Rows are points. The points of each table are mixes of a few directions, plus a little noise. Count the directions of each table, and those that both share. Where both have some left over, give the other angles between the two spaces (their principal angles), to ten degrees, smallest first.

First (5 x 3)
array([[ 62, -31,  10],
       [-21,  10,  -3],
       [ 45, -22,   7],
       [-19,   9,  -3],
       [-67,  34, -10]])
Second (7 x 3)
array([[-65,  33, -10],
       [ 43, -21,   7],
       [-31,  16,  -5],
       [-22,  11,  -3],
       [ 38, -20,   6],
       [-35,  17,  -5],
       [ 73, -36,  11]])
Directions: first 1, second 1, shared 1

First (8 x 4)
array([[ 24,  25,  11,  95],
       [-26, -20,  -7, -33],
       [ -5,  -9,  -5, -55],
       [-11,  -8,  -2, -10],
       [ 16,   8,   2,  -8],
       [  9,   8,   3,  23],
       [ 21,  10,   2, -17],
       [-27, -16,  -4,   5]])
Second (6 x 4)
array([[  3,   2,   1,   4],
       [-11,  -9,  -3, -16],
       [-10,  -7,  -3, -15],
       [-13, -10,  -4, -20],
       [-21, -16,  -6, -33],
       [ 52,  40,  15,  79]])
Directions: first 2, second 1, shared 1

First (6 x 6)
array([[-49,  52,  -7,  22,   7,  36],
       [ -9,  53, -20,  -6,  19,  22],
       [-27,  -6,  11,  20, -10,   9],
       [-13, -88,  42,  28, -40, -25],
       [ 43,   2, -13, -29,  13, -16],
       [ 55, -12, -11, -34,  11, -25]])
Second (8 x 6)
array([[  3,   3,  -2,  -2,   2,   0],
       [-52, -56,  40,  47, -38,   2],
       [  4,   5,  -4,  -4,   3,   0],
       [ 47,  51, -36, -42,  34,  -1],
       [ 63,  68, -47, -57,  46,  -1],
       [ -8,  -8,   6,   7,  -6,   0],
       [-45, -48,  34,  40, -33,   1],
       [-12, -12,   9,  11,  -9,   0]])
Directions: first 2, second 1, shared 1

First (7 x 8)
array([[-14, -10,  11,  11, -10, -13, -19,   7],
       [ 47,  35, -40, -38,  33,  47,  64, -24],
       [-28, -21,  23,  22, -20, -28, -38,  14],
       [  2,   2,  -2,  -2,   2,   2,   3,  -1],
       [ 32,  24, -27, -26,  22,  32,  43, -16],
       [ 20,  15, -17, -16,  14,  20,  27, -10],
       [-59, -44,  50,  48, -42, -59, -81,  30]])
Second (7 x 8)
array([[ 31,  24,   4,   0,  15,  -2,  -5, -64],
       [-24, -20,  28,  27,   5, -28, -38,  -4],
       [-17,   6,  -8, -23,  -2, -40, -37, -28],
       [ 23,  -7,   7,  -1, -55,  29,  73,  61],
       [ 17,  -8,  -7, -28,  -5,  23,  95,  55],
       [-32, -13,  -8,  16,  57,   6, -41,   1],
       [  1,  18, -17,   8, -14,  11, -47, -21]])
Directions: first 1, second 5, shared 1

First (10 x 9)
array([[ -2,   1,   7,  -9,  -1,  14,   0,   7,  20],
       [ 35,  -8, -41,  74, -12, -46, -15,  15,   6],
       [-28,  23,  -3,  35, -46,  22,  34,  29,  55],
       [ -7,  -1,  23,  -7, -22, -11,   4, -10,  30],
       [  7, -12,  41, -39, -11,  14, -16,  -4,  74],
       [-16,  10, -20,  -8,  30,   5,  13, -11, -88],
       [  7,   1, -22,  19,  10,  -4,  -1,   8, -24],
       [-36,   9,  32, -56,   7,  21,  19, -24, -30],
       [ 28,  -8, -35,   5,  40,  25, -23,  26, -17],
       [ 10, -15,  17, -17,   6, -40, -15, -35, -25]])
Second (10 x 9)
array([[-15,  -1,   8, -21,  16, -42,   8, -50, -95],
       [  5,  -1, -10,   1,  13,   4,  -4,   3, -17],
       [ 36, -17,  -8,   4,  13,   7, -32,  19,  43],
       [ -5,   2,  -2, -19,  19,  19,   0,   1, -21],
       [  9,  -6,  10, -46,  29,  62, -19,  24,  39],
       [ 24,   2, -45,  69, -11,  -1,  -5,  43,  33],
       [ -5,   8, -16,  24,  -8,   4,  10,  13,  -1],
       [  4,  -9,  10, -26,  21, -20, -11, -29, -45],
       [ -6,   1,  14,   0, -19,  -9,   6,  -6,  20],
       [-47,  21,  40,  14, -74, -24,  46, -19,  44]])
Directions: first 4, second 4, shared 4
